Each row is a point. The points of each table are mixes of a few directions, plus a little noise. Count the directions of each table, and those that both share. Where both have some left over, give the other angles between the two spaces (their principal angles), to ten degrees, smallest first.
(in the rows, 128 means zero)

First (5 x 2):
67 124
83 124
156 130
164 133
169 131
Second (5 x 2):
113 188
143 72
135 95
118 163
129 123
Directions: first 1, second 1, shared 0; angles 80

First (6 x 6):
160 115 122 133 136 32
103 139 133 124 122 203
142 122 125 130 131 87
115 133 131 126 125 168
136 125 127 129 130 106
113 134 131 126 124 172
Second (9 x 6):
133 110 147 110 130 130
125 139 126 146 118 137
126 140 122 147 119 130
126 122 127 112 138 131
138 87 185 100 116 148
115 164 115 177 102 162
113 143 104 122 141 146
160 122 97 129 153 7
116 125 130 109 136 159
Directions: first 1, second 3, shared 1

First (10 x 11):
125 134 116 119 168 43 70 164 98 100 101
126 130 123 123 146 89 102 144 114 116 116
130 123 138 134 101 183 166 103 149 148 146
127 133 122 122 150 83 96 146 111 112 114
128 128 129 129 128 128 127 129 128 128 127
128 131 123 122 148 89 100 145 114 114 116
128 127 128 128 127 128 128 128 128 129 127
133 118 146 142 70 249 211 74 172 169 168
131 122 140 138 91 206 182 93 157 155 153
126 132 120 122 151 79 94 149 109 112 113
Second (8 x 11):
147 118 116 73 116 99 155 118 160 134 150
102 171 153 160 180 99 54 147 76 84 113
146 123 119 65 124 89 146 122 156 125 155
109 127 139 202 123 182 115 134 98 137 100
128 91 117 115 82 188 168 131 154 165 141
159 125 114 136 124 95 166 100 151 138 114
140 129 123 114 130 108 138 119 138 126 132
95 140 146 164 143 164 80 151 88 114 119
Directions: first 1, second 3, shared 0; angles 30

First (11 x 20):
115 114 143 184 113 140 129 139 120 117 118 135 131 134 143 126 131 145 110 101
125 92 92 106 103 144 159 142 139 122 95 139 145 153 110 176 109 142 120 120
115 39 111 151 132 107 134 149 135 77 100 149 117 152 145 175 138 118 58 113
147 73 78 78 133 134 187 140 165 127 97 149 136 156 83 212 106 127 78 121
94 112 116 131 115 122 123 138 111 92 110 117 134 136 119 132 130 111 145 153
146 107 99 101 105 149 159 135 147 145 108 145 144 149 122 170 105 159 119 102
134 150 137 157 136 154 168 129 142 151 127 130 135 124 84 140 119 136 104 109
167 195 164 105 175 109 96 97 132 172 183 119 105 91 142 72 144 113 145 139
163 240 168 101 132 134 81 91 116 198 184 110 127 89 160 41 130 148 211 133
132 185 169 123 138 98 46 103 96 136 176 109 111 94 193 37 154 117 194 153
70 105 131 171 127 117 126 144 105 69 106 111 127 131 104 127 142 93 126 162
Second (8 x 20):
130 130 128 127 134 128 132 126 128 130 132 129 126 126 123 127 128 128 124 127
95 99 116 140 76 130 95 140 98 94 103 126 142 145 176 117 127 150 169 127
139 136 131 124 142 128 138 126 137 138 135 129 124 122 110 129 129 122 114 127
96 99 116 139 78 128 96 140 99 95 105 127 141 144 175 121 127 145 169 129
117 120 125 132 110 127 118 133 119 118 122 126 132 133 143 126 127 132 140 130
76 81 109 145 44 130 75 151 79 73 89 124 151 157 209 109 127 162 197 131
191 183 150 110 228 127 193 102 187 192 173 132 102 94 32 149 131 90 48 124
179 173 147 112 210 126 181 108 175 180 164 131 105 101 49 143 130 96 61 125
Directions: first 5, second 1, shared 1

First (11 x 32):
49 231 90 151 59 77 232 137 86 174 154 77 116 102 113 98 152 115 79 62 117 86 81 163 190 107 168 87 52 170 56 102
153 161 131 105 141 118 103 131 100 139 138 154 121 163 114 179 98 139 139 158 126 129 130 85 93 133 109 140 128 119 161 169
116 115 130 123 122 119 122 119 182 97 122 138 108 104 150 85 148 163 80 112 131 172 141 132 152 98 133 90 99 141 123 109
167 79 151 73 128 150 49 120 155 98 99 142 156 194 143 164 88 152 154 166 108 153 151 41 97 160 93 146 160 86 171 160
136 35 127 130 144 149 73 131 184 92 102 132 131 137 163 107 161 132 111 139 125 166 138 134 138 125 134 131 170 125 133 99
139 59 129 111 129 145 71 131 160 104 103 127 143 166 153 135 136 131 126 146 114 151 133 100 127 142 124 140 166 113 139 121
120 134 113 160 144 124 148 140 103 148 142 127 116 110 120 131 152 103 126 125 138 111 113 173 129 119 146 138 139 147 115 116
100 155 120 138 97 123 174 130 104 149 131 93 144 120 118 117 128 107 137 101 120 93 111 143 150 139 140 127 114 131 96 116
170 151 112 139 187 119 90 152 58 165 155 173 105 170 103 220 122 105 151 186 139 113 113 123 66 130 121 175 173 134 171 171
138 92 178 134 134 166 159 90 202 78 111 126 141 38 136 34 112 153 152 97 152 149 180 163 145 123 110 101 102 107 126 104
120 196 127 145 124 118 187 128 74 164 152 118 128 103 95 138 110 107 154 115 137 83 117 152 122 132 129 135 105 133 117 141
Second (10 x 32):
233 178 116 129 180 103 148 139 93 131 104 166 149 144 166 88 202 187 148 123 211 120 127 80 63 142 88 141 132 126 151 176
126 109 128 144 162 155 122 123 144 111 110 144 111 117 140 135 128 145 126 140 125 137 121 131 117 119 140 137 134 137 146 131
105 173 156 134 99 140 187 94 99 128 126 125 161 66 64 116 58 119 173 119 111 94 129 180 134 122 121 139 106 119 131 114
150 131 132 143 162 154 142 112 123 105 90 156 139 106 129 118 126 166 148 139 139 125 115 134 100 122 125 151 136 134 159 135
137 85 116 133 158 149 93 132 150 102 93 146 121 149 159 136 152 156 112 146 124 150 112 111 115 123 138 142 154 138 149 127
84 64 115 113 94 129 72 138 160 120 125 107 124 170 138 154 126 104 92 139 81 153 119 122 164 125 150 122 152 130 114 98
73 155 154 122 66 130 170 99 109 137 144 102 158 82 57 129 47 90 157 116 85 99 133 184 163 124 130 127 107 116 112 97
136 76 115 124 136 146 88 123 143 92 71 147 153 157 147 132 143 162 119 150 110 148 101 115 118 124 135 154 168 133 153 113
64 97 118 99 54 87 83 157 151 165 197 68 102 178 127 158 124 49 79 114 86 143 148 120 196 136 145 85 121 120 68 101
173 214 131 141 169 87 175 162 107 189 220 119 62 112 153 113 174 103 127 94 209 111 174 102 109 141 107 82 69 127 97 188
Directions: first 5, second 4, shared 1; angles 40, 60, 70

First (10 x 32):
113 140 118 123 117 119 125 136 156 122 126 135 123 134 132 124 121 122 118 129 138 98 144 125 131 129 129 118 115 120 127 134
91 160 101 114 102 104 119 149 201 115 124 145 117 143 138 118 113 114 102 130 152 49 169 119 136 131 131 102 94 107 126 142
158 62 148 167 143 154 135 100 7 122 136 131 122 116 113 162 150 137 175 142 89 242 76 109 113 138 108 170 190 140 145 164
102 157 109 113 111 110 122 143 189 121 125 137 123 138 136 118 116 119 105 127 148 65 160 126 135 128 133 106 99 114 124 130
132 127 130 127 131 130 129 126 124 130 129 125 130 126 127 128 129 130 129 127 127 134 124 130 128 127 128 129 130 130 127 125
130 123 130 131 129 130 128 126 118 128 128 128 127 127 127 131 131 129 133 129 125 138 123 127 127 129 126 131 134 129 129 132
149 149 145 110 148 134 133 128 146 152 126 102 150 119 131 108 127 139 117 113 132 124 123 158 133 114 144 123 113 144 116 74
89 120 99 139 95 110 120 137 143 96 130 162 100 145 129 145 122 109 127 144 134 97 152 92 127 144 113 121 128 103 140 189
148 156 144 105 149 133 132 130 157 155 124 101 151 119 132 104 125 139 113 110 137 113 126 162 134 112 147 119 108 144 112 66
167 86 156 148 154 154 137 105 39 139 133 114 137 112 117 142 146 143 161 130 98 221 81 132 118 127 122 160 170 148 133 124
Second (11 x 32):
112 117 120 133 110 118 124 133 133 121 133 138 114 137 133 128 124 124 119 133 132 123 129 116 129 132 120 117 130 120 134 148
101 98 120 136 92 107 122 138 137 125 142 140 100 148 143 118 119 126 99 135 138 131 117 112 134 129 112 98 134 119 139 154
168 184 134 116 188 163 138 111 115 123 102 116 173 95 99 154 143 126 184 120 110 112 158 146 116 131 155 187 117 138 110 98
171 181 138 115 189 163 138 111 115 128 103 111 174 95 101 150 143 129 180 119 111 118 152 151 117 128 155 183 117 141 109 91
134 85 157 124 110 115 128 135 126 171 151 99 118 141 155 82 120 152 74 115 139 177 72 154 142 105 121 79 138 149 130 81
139 139 132 124 142 136 131 124 125 131 123 122 139 121 123 130 131 130 138 125 124 128 131 135 126 127 134 139 126 132 124 116
111 82 138 132 91 105 124 139 133 150 151 121 102 150 154 95 117 140 77 126 141 158 89 131 140 116 112 78 138 133 138 121
72 75 107 146 57 88 115 148 146 114 152 158 73 166 154 115 112 119 79 144 146 125 115 91 137 134 96 74 138 105 151 190
130 113 138 127 122 124 128 130 127 143 136 118 125 132 137 112 125 136 109 124 132 145 109 137 133 120 126 111 131 135 129 112
126 143 119 129 135 133 128 126 129 114 120 137 132 123 119 143 131 120 147 132 124 112 147 120 123 135 131 145 125 121 127 143
142 192 106 125 172 156 132 114 124 89 95 147 159 101 91 180 142 107 201 135 111 79 190 115 111 149 147 198 114 115 117 154
Directions: first 2, second 2, shared 1; angles 90

First (8 x 32):
130 116 150 128 144 149 108 124 126 145 111 141 138 129 143 123 132 135 112 140 102 116 158 120 122 123 96 161 110 110 128 132
127 113 108 144 143 124 120 133 144 143 128 129 118 107 125 103 101 151 125 164 123 140 151 124 114 140 160 154 136 120 122 120
119 133 88 131 124 104 138 132 143 123 128 110 105 104 111 114 105 131 145 134 150 150 123 148 121 148 200 108 146 131 130 118
143 129 133 143 117 122 144 134 121 116 166 134 139 149 122 136 132 134 126 132 137 127 94 99 140 114 95 124 147 157 113 126
122 149 140 105 111 127 138 122 114 110 118 121 130 142 130 154 155 99 137 83 139 120 107 147 139 122 119 90 118 131 141 136
125 125 160 112 139 154 108 119 119 140 97 139 140 134 147 136 148 119 115 117 102 109 156 133 126 120 88 146 98 104 138 139
144 113 120 157 133 122 133 137 135 133 165 138 133 131 121 113 108 156 121 167 128 135 119 92 128 124 114 154 151 148 106 120
115 149 124 105 114 121 136 122 122 113 110 114 120 128 125 145 144 100 142 88 143 127 116 159 133 132 151 87 120 124 145 133
Second (9 x 32):
135 118 154 123 120 143 135 128 121 109 142 134 119 151 137 145 127 116 119 103 132 130 112 120 123 128 86 137 132 135 139 135
110 112 72 135 148 111 117 133 165 146 101 109 85 71 116 84 73 148 140 165 137 164 173 165 95 173 249 145 139 100 139 113
127 164 118 133 129 109 118 122 115 158 120 131 186 123 116 126 175 139 138 153 111 92 125 116 170 91 118 91 109 135 96 123
126 154 118 131 127 113 121 124 120 151 121 129 168 122 118 124 162 137 136 148 117 103 128 123 158 104 126 103 114 132 103 124
133 129 146 125 122 135 132 127 118 120 137 134 137 146 132 143 141 120 124 115 126 120 114 118 135 117 92 125 126 136 127 133
133 125 143 126 124 135 133 128 122 118 135 132 127 141 134 139 131 121 124 115 129 127 118 122 128 125 102 131 129 133 132 133
127 115 127 127 129 133 130 130 134 120 129 126 109 127 131 126 110 125 126 124 133 141 131 133 114 141 139 139 134 123 138 129
131 119 137 126 126 137 132 129 129 115 133 129 112 136 134 133 117 123 123 116 132 136 125 128 117 136 119 139 133 129 138 132
130 115 137 126 127 137 133 131 130 114 135 130 110 134 133 134 114 122 123 115 134 139 125 127 115 138 121 140 135 126 140 131
Directions: first 3, second 2, shared 1; angles 90

First (9 x 32):
125 106 145 132 118 130 141 136 133 135 134 135 139 136 140 130 130 125 146 134 114 148 137 124 123 130 122 132 143 115 134 136
113 7 221 152 72 138 199 171 155 165 161 164 190 172 197 139 138 113 230 159 49 237 179 105 99 138 97 152 212 58 159 171
133 172 95 119 148 125 102 113 118 115 116 115 106 112 103 124 124 133 91 117 156 89 109 136 138 124 139 119 98 153 117 113
133 168 98 120 146 125 105 114 119 116 117 116 108 113 105 125 125 133 95 118 154 92 111 135 138 125 138 120 101 151 118 114
131 154 108 123 140 126 112 119 122 120 121 120 114 118 113 126 126 131 106 121 145 104 117 133 134 126 135 123 110 143 121 119
134 175 92 119 150 124 100 111 117 114 115 114 104 111 101 124 124 134 88 116 159 85 108 137 139 124 140 119 95 155 116 111
132 163 101 121 144 125 107 116 120 117 118 118 110 115 108 125 125 132 99 119 151 96 113 135 136 125 137 121 104 148 119 116
120 63 178 141 98 133 167 151 143 148 146 147 162 152 165 134 133 120 183 145 85 187 156 116 112 133 111 141 173 90 145 151
130 144 115 125 135 127 118 122 124 123 124 123 120 122 119 127 127 130 114 124 139 113 121 131 132 127 132 125 117 137 124 122
Second (8 x 32):
125 120 132 124 131 120 114 139 133 132 136 126 133 132 123 130 127 128 128 124 121 129 129 120 137 132 121 125 135 125 129 137
144 175 104 143 105 164 192 72 106 108 103 144 104 107 141 119 123 124 121 149 155 114 124 164 81 109 161 138 97 142 120 91
113 83 148 114 148 92 64 185 150 149 153 111 153 148 115 139 132 131 135 110 102 141 131 92 174 148 95 120 160 114 135 164
140 167 110 139 110 159 184 79 111 112 105 141 107 110 141 119 124 125 121 145 150 118 125 160 91 112 155 137 102 139 122 99
148 184 103 146 103 172 203 58 100 105 96 146 98 105 144 114 123 124 120 153 158 113 123 172 73 105 165 143 91 147 119 84
135 145 121 133 122 138 151 109 120 120 119 135 120 123 135 124 126 127 125 136 136 123 126 141 111 121 139 131 117 131 126 115
110 73 152 112 153 86 53 193 155 150 158 110 158 152 111 142 133 133 137 105 95 143 134 86 182 152 91 116 164 111 138 170
112 80 152 114 149 90 61 187 151 149 154 113 152 147 112 140 133 130 136 107 101 141 132 87 176 148 96 117 161 112 137 167
Directions: first 1, second 1, shared 0; angles 70

First (8 x 32):
46 139 139 127 145 128 107 150 107 192 125 149 97 129 100 128 118 151 98 98 141 122 117 117 106 152 153 141 131 124 124 154
118 130 128 152 96 133 103 118 150 134 150 107 119 149 173 114 121 132 158 138 102 128 113 113 131 78 103 154 144 123 121 84
80 131 137 103 203 117 128 182 110 109 182 115 101 80 58 95 177 103 106 147 142 102 126 124 64 121 204 141 161 133 92 157
64 138 135 134 123 131 109 133 110 197 106 156 109 144 121 143 103 159 103 92 138 130 119 120 127 159 128 134 119 122 139 148
202 119 117 136 87 133 144 92 146 97 101 125 161 146 172 145 113 125 152 136 118 143 136 138 169 123 84 110 109 128 147 106
110 128 133 101 196 117 139 172 113 92 172 116 114 81 62 102 175 99 109 150 144 105 132 131 75 127 193 131 151 135 100 158
197 120 118 136 96 130 139 100 150 89 121 112 155 142 170 133 125 118 157 147 112 138 134 135 157 105 90 119 122 128 136 96
209 119 116 134 77 132 153 82 140 116 67 145 169 155 171 165 95 137 137 117 128 152 144 145 188 157 70 93 89 128 164 123
Second (8 x 32):
103 141 84 134 63 112 113 82 158 171 87 94 134 145 158 206 119 123 110 123 147 119 154 155 125 158 40 97 118 97 173 102
168 120 125 164 133 121 122 111 142 136 125 138 145 133 110 171 113 164 127 134 134 129 128 129 125 163 116 178 146 152 128 140
89 150 142 171 148 137 156 116 162 102 106 111 109 95 160 146 157 184 127 172 130 107 175 85 129 141 124 131 127 132 114 128
213 79 134 137 149 133 137 118 101 118 82 182 142 140 106 142 92 119 127 97 116 160 112 122 166 165 159 149 115 170 130 193
85 102 122 98 132 129 118 147 110 108 120 103 82 102 140 80 149 62 129 125 108 125 124 106 110 67 156 81 121 109 110 149
86 160 127 135 136 142 145 119 148 136 126 113 124 148 160 157 151 112 136 136 115 119 147 120 154 151 129 139 130 144 139 92
137 138 122 119 109 110 94 143 130 149 193 115 149 136 93 115 120 138 129 129 144 119 96 165 86 109 109 154 158 110 127 94
144 135 171 67 152 141 139 188 75 100 185 165 140 122 99 7 125 121 139 110 130 142 87 141 129 71 192 92 110 114 103 127
Directions: first 3, second 6, shared 1; angles 60, 90

First (11 x 32):
86 117 133 152 116 172 114 106 140 132 131 140 128 136 117 124 149 134 141 144 131 133 130 117 158 76 118 113 146 120 135 160
187 143 109 125 140 87 143 170 71 154 144 116 105 135 144 168 113 99 131 135 96 131 133 122 115 224 111 129 53 143 135 106
166 123 121 112 119 88 115 147 152 136 133 167 104 122 139 150 105 128 96 125 121 145 97 120 90 201 153 144 113 151 108 69
135 128 145 76 131 88 131 118 192 82 98 130 157 100 131 82 102 164 88 84 168 117 111 161 74 113 180 163 197 127 97 79
49 109 147 148 109 194 106 77 182 108 117 145 148 129 106 91 156 156 136 134 157 128 127 125 161 7 132 116 203 108 128 171
110 139 130 138 143 153 149 122 85 126 125 81 149 135 120 115 143 120 162 129 129 109 163 137 158 83 99 114 124 107 149 180
181 159 111 130 162 103 174 170 18 150 142 58 128 141 138 155 123 87 166 131 95 107 173 136 142 190 83 118 42 123 160 155
92 119 137 136 119 157 117 103 155 118 123 136 138 127 118 109 141 142 131 130 143 127 126 127 142 72 133 123 164 119 126 146
153 127 123 114 127 100 124 141 138 129 128 142 118 123 136 137 113 128 110 122 124 135 113 128 104 170 143 139 119 140 118 94
106 100 118 170 93 161 78 120 163 166 153 212 79 143 126 173 143 122 117 170 106 170 88 80 147 149 128 111 111 152 121 115
143 143 132 105 148 107 156 134 108 108 115 80 154 120 130 104 119 131 135 103 141 104 151 155 117 120 127 139 134 116 133 133
Second (8 x 32):
134 142 129 117 143 104 133 155 122 157 111 141 113 153 148 132 134 152 116 126 130 147 115 141 94 132 126 174 125 130 131 102
132 110 125 143 107 162 132 88 123 71 157 97 155 84 99 117 122 78 159 135 124 92 158 100 191 136 130 38 123 133 124 177
107 90 129 154 94 180 116 63 143 65 160 101 160 71 81 120 117 73 154 134 124 84 156 99 203 114 132 30 139 126 123 184
133 145 130 115 145 103 131 160 124 164 108 146 110 156 149 134 132 160 111 124 130 151 111 144 89 130 126 185 127 127 130 95
85 106 138 138 118 138 92 111 165 154 109 153 117 133 120 142 123 154 104 119 128 142 106 142 110 86 135 172 156 116 127 107
232 201 108 85 171 71 211 212 43 125 143 93 125 162 182 112 150 119 156 141 130 133 147 119 113 230 109 114 60 152 136 129
92 107 134 137 119 138 99 109 157 141 116 148 123 128 117 138 124 143 112 123 128 136 115 137 119 93 135 154 152 120 125 114
108 121 131 132 126 128 111 126 144 146 115 145 121 137 128 135 126 146 112 122 130 138 113 138 110 106 132 161 143 125 126 109
Directions: first 3, second 2, shared 0; angles 30, 60

First (10 x 32):
148 92 110 136 153 164 158 103 176 132 141 125 113 135 100 88 143 159 114 100 106 127 138 108 123 138 110 110 116 140 97 140
153 86 108 137 176 143 148 136 159 146 113 118 144 105 110 114 141 168 108 105 142 124 141 103 123 154 112 126 111 129 124 148
128 135 117 129 124 156 141 141 132 121 102 156 106 129 134 162 108 159 111 102 113 126 122 152 122 100 107 93 131 116 118 115
164 141 111 138 143 116 100 128 93 109 112 78 109 113 143 128 125 122 131 139 136 125 142 130 156 167 119 168 119 152 145 116
111 135 138 124 117 137 139 118 143 133 147 142 132 144 120 115 130 126 127 132 117 133 121 130 120 113 134 119 130 121 120 134
140 128 178 123 154 94 102 138 150 103 132 158 111 106 128 103 152 141 147 152 149 136 94 144 94 142 99 142 94 141 143 132
117 199 126 130 118 109 100 167 59 130 101 97 156 118 166 179 96 121 114 163 157 136 125 161 154 135 144 174 134 108 182 119
93 90 129 111 70 117 136 100 130 135 152 160 123 156 119 137 133 65 165 111 104 114 137 103 122 85 163 80 169 129 89 115
81 171 139 121 102 129 140 139 113 156 148 130 179 149 133 139 114 114 116 154 136 140 121 136 131 106 165 139 144 95 148 142
144 103 122 128 125 116 117 111 125 116 131 117 107 126 125 117 139 106 148 122 122 119 139 113 134 140 127 128 132 150 115 119
Second (9 x 32):
129 125 129 127 129 128 127 129 129 128 126 131 128 126 128 129 129 130 128 127 129 128 127 128 125 127 127 126 128 128 128 128
133 92 141 123 150 115 130 152 152 130 105 170 131 102 124 144 138 152 132 110 147 122 115 124 97 121 109 101 117 121 127 132
133 82 145 122 156 112 130 157 158 131 98 180 132 95 122 148 141 158 133 106 152 121 112 124 90 120 103 94 113 119 126 134
126 142 123 129 120 133 127 119 119 126 137 112 127 139 130 122 124 119 126 134 121 130 133 130 140 130 136 138 133 131 129 126
126 140 124 130 121 132 128 120 122 128 135 115 127 136 128 123 125 121 127 134 121 130 132 129 137 131 135 137 132 130 128 127
132 93 142 124 148 117 129 151 151 131 105 167 131 103 124 143 137 150 132 111 147 123 116 125 99 122 110 103 118 122 127 133
115 234 89 141 64 165 123 60 60 120 195 7 119 205 139 82 98 60 118 180 73 143 163 138 214 146 184 205 160 149 133 115
132 99 139 124 146 118 130 147 146 130 110 161 130 107 124 141 137 147 131 114 143 124 118 126 104 123 113 107 119 123 127 132
125 146 122 130 117 135 127 116 116 127 140 108 126 141 131 121 124 116 127 137 118 131 133 130 143 131 138 141 133 131 129 126
Directions: first 6, second 1, shared 1

First (8 x 32):
129 104 130 127 133 138 127 140 117 133 130 135 148 165 96 100 131 145 134 135 151 104 130 130 137 124 137 119 126 125 142 144
132 60 134 124 144 157 122 164 97 145 133 146 187 235 31 44 138 177 145 149 194 57 135 133 158 117 154 102 124 118 168 178
128 136 127 128 126 125 130 124 130 127 127 126 122 116 138 138 127 122 127 125 121 137 128 127 123 129 126 132 129 128 124 123
124 193 123 132 112 102 133 95 158 113 122 111 74 28 217 206 118 82 113 108 66 193 123 124 102 137 102 152 133 136 92 82
129 112 128 127 131 135 126 137 121 132 130 132 141 153 106 108 130 140 132 132 143 112 129 129 135 127 134 121 126 126 137 140
126 157 125 131 122 116 131 113 141 121 125 121 105 84 167 162 124 108 121 120 100 157 125 126 116 133 116 139 130 131 113 108
127 135 126 129 127 125 129 125 131 126 127 126 123 118 139 136 127 123 126 126 122 134 128 127 125 129 124 130 128 129 125 124
128 131 128 129 128 127 128 127 129 127 127 127 127 125 131 129 127 126 127 128 126 129 128 127 127 128 128 128 128 128 128 126
Second (10 x 32):
127 144 115 150 124 112 129 126 123 138 117 129 107 115 166 164 129 93 115 141 94 151 142 119 102 141 143 143 127 135 117 93
128 139 119 143 125 117 128 126 125 135 121 129 114 119 153 152 129 104 119 136 105 143 137 122 111 137 138 138 128 133 121 105
128 123 132 121 129 133 128 129 130 125 131 127 135 132 115 116 127 140 132 124 139 121 124 131 137 124 123 123 128 126 131 139
131 77 170 57 141 179 126 136 144 96 162 123 195 172 7 13 123 240 170 88 238 56 85 158 211 87 81 80 131 107 161 238
127 142 117 147 125 114 129 126 124 137 119 129 109 116 161 160 129 97 116 139 98 148 140 120 106 139 141 141 127 134 119 98
127 145 114 152 124 111 129 125 123 139 117 129 106 113 168 166 130 91 114 141 92 152 142 118 101 142 144 144 127 135 117 92
128 124 131 123 129 132 128 129 129 126 131 128 133 131 119 119 128 136 131 125 136 123 125 130 134 125 124 124 128 126 131 136
127 138 120 143 125 117 128 126 125 135 121 129 114 119 153 152 129 105 119 136 105 143 137 122 111 136 138 138 128 133 121 106
129 114 139 109 131 142 128 130 132 119 137 127 146 140 96 97 127 158 139 117 157 109 116 136 150 117 116 115 129 122 137 158
128 134 123 136 127 122 128 127 126 132 124 129 120 123 142 141 129 115 123 132 115 136 133 124 119 133 133 133 128 131 124 115
Directions: first 1, second 1, shared 0; angles 40

First (10 x 32):
105 102 170 183 204 136 70 97 158 140 96 125 146 75 178 158 165 49 201 122 150 155 187 191 54 86 157 164 68 89 7 108
151 127 118 121 81 138 146 132 97 128 131 136 105 150 101 117 106 148 104 130 100 113 96 95 154 124 119 101 173 135 207 120
100 159 105 79 153 90 156 159 165 114 164 116 162 136 135 115 136 173 99 136 171 132 141 132 158 190 119 148 85 151 81 174
138 116 150 177 124 172 84 72 125 140 71 122 130 124 151 152 133 100 177 72 108 146 108 150 48 79 114 133 160 145 110 103
139 104 148 161 128 144 108 114 110 137 111 137 108 112 128 136 129 87 151 137 108 126 138 132 111 88 144 120 136 99 139 98
150 115 127 131 92 137 140 134 93 130 132 140 98 136 102 119 110 125 113 147 98 111 111 100 155 111 134 101 162 114 201 107
99 165 102 75 149 91 156 156 170 113 161 112 168 140 137 116 136 184 97 124 173 135 134 134 153 197 112 151 89 164 78 181
138 148 105 100 90 127 154 136 119 122 137 125 127 159 108 115 110 175 94 116 120 119 91 101 153 153 106 114 160 161 179 144
107 120 141 136 179 111 113 136 151 128 137 127 142 97 150 134 149 96 149 149 153 137 174 157 119 128 150 149 74 99 58 130
152 124 117 116 79 133 153 143 92 127 141 140 97 148 93 113 104 145 96 148 97 106 101 89 171 126 126 96 170 124 220 116
Second (10 x 32):
113 136 120 105 148 102 143 154 143 121 155 127 138 123 128 120 134 137 113 153 149 126 149 130 157 156 137 136 95 120 105 146
93 109 145 121 210 77 128 177 155 125 177 137 136 74 144 124 158 76 137 212 170 127 222 158 170 144 183 152 25 52 42 131
164 94 160 203 94 194 77 60 89 149 56 135 97 125 133 154 119 75 182 78 73 135 93 133 48 40 121 110 198 125 170 71
112 158 100 75 131 94 165 164 150 114 167 120 148 145 120 111 126 181 86 141 156 123 127 116 174 188 118 135 106 151 121 168
140 136 121 129 99 145 130 112 119 129 112 124 126 148 122 129 117 149 123 98 114 128 94 117 115 125 108 120 164 156 159 128
145 113 142 162 110 159 105 96 110 137 94 131 114 128 130 140 123 106 152 103 102 131 110 129 91 88 123 119 162 129 149 102
141 138 119 126 95 145 131 112 119 128 112 123 127 152 121 128 116 154 121 95 114 128 90 115 115 127 104 119 168 161 163 130
111 141 115 96 147 97 149 159 146 119 161 126 141 126 127 117 133 147 106 153 153 125 147 128 164 166 134 137 93 125 106 152
155 100 154 187 105 178 88 77 98 144 73 134 104 123 133 148 123 84 171 93 87 133 105 133 67 59 125 115 178 122 157 83
107 154 104 76 144 87 164 170 153 114 173 122 149 136 123 110 131 171 89 154 162 123 142 121 180 188 127 138 90 139 108 168
Directions: first 3, second 2, shared 2
